Rows are points. Any point is a mix of the corners, with weights that add up to 1. It lies inside the corners' shape when no weight is negative. Say inside or outside, and name the corners with a negative weight.

Corners:
(1): [-0.03  0.52 -0.36]
(2): [ 0.45  0.19 -0.27]
(3): [0.01 0.38 1.38]
(4): [-0.19 -0.79 -0.23]
Points:
[-0.13 -0.68 -0.66] -> outside (3)
[ 0.37  0.15 -0.21] -> inside
[-0.05 -0.23  0.33] -> inside
[-0.11 -0.37  0.09] -> inside
[-0.04  0.14  0.20] -> inside
[-0.08 -0.05 -0.16] -> inside
[-0.08 -0.28 -0.55] -> outside (3)

Corners:
(1): [ 0.70 -0.44  0.25  0.15 -0.27 -0.25  0.20 -0.11 -0.24  0.11 -0.40]
(2): [ 0.33 -0.21 -0.30 -0.44  0.87 -0.08 -0.56  0.37  0.22  0.55 -0.48]
(3): [ 0.27  0.39 -0.14  0.59  0.55  0.64 -0.44  0.33  0.46 -0.67  0.17]
(4): [ 0.09  0.69  0.51  0.31  0.40  0.71  0.16 -0.64 -0.53  0.03  0.44]
(5): [-0.30 -0.56  0.64 -0.64  0.58 -0.01  0.20 -0.94 -0.50 -0.61  0.52]
(6): [ 0.03  0.35 -0.32 -0.59  0.17  0.93  0.05 -0.03 -0.43  0.17  0.09]
(7): [ 0.54  0.65 -0.17 -0.27  0.43 -0.48 -0.63 -0.50 -0.26 -0.93  0.20]
(8): [-0.71  0.38  0.34 -0.92  0.31  0.35  0.16  0.19 -0.35  0.14  0.11]
(9): [ 0.13  0.60 -0.19  0.28 -0.30  0.92 -0.22 -1.11 -0.56  0.18 -1.12]
(10): [-0.56 -0.23  0.11  0.03 -0.16  0.14 -0.22 -0.35  0.02 -0.11  0.42]
(11): [ 0.10  0.10  0.46 -1.12 -0.71 -0.06  0.69 -0.40  0.35  0.55  0.05]
(12): [ 0.18 -0.06  0.00 -0.50  0.36 -0.26  1.05  0.38  0.26  0.57  0.18]
Points:
[-0.07  0.16  0.19 -0.21  0.18  0.34 -0.12 -0.47 -0.28 -0.14 -0.03] -> outside (12)
[-0.10  0.29  0.12 -0.21  0.33  0.37 -0.07  0.02 -0.05 -0.17  0.09] -> inside
[ 0.09  0.18  0.09 -0.17  0.09  0.30  0.03 -0.12  0.08 -0.06  0.11] -> inside
[ 0.02  0.05  0.05 -0.30  0.32  0.14 -0.11 -0.18 -0.07 -0.18 -0.01] -> outside (4)
[ 0.13  0.05  0.03 -0.38  0.52 -0.01 -0.16  0.17  0.07 -0.10  0.24] -> outside (9)
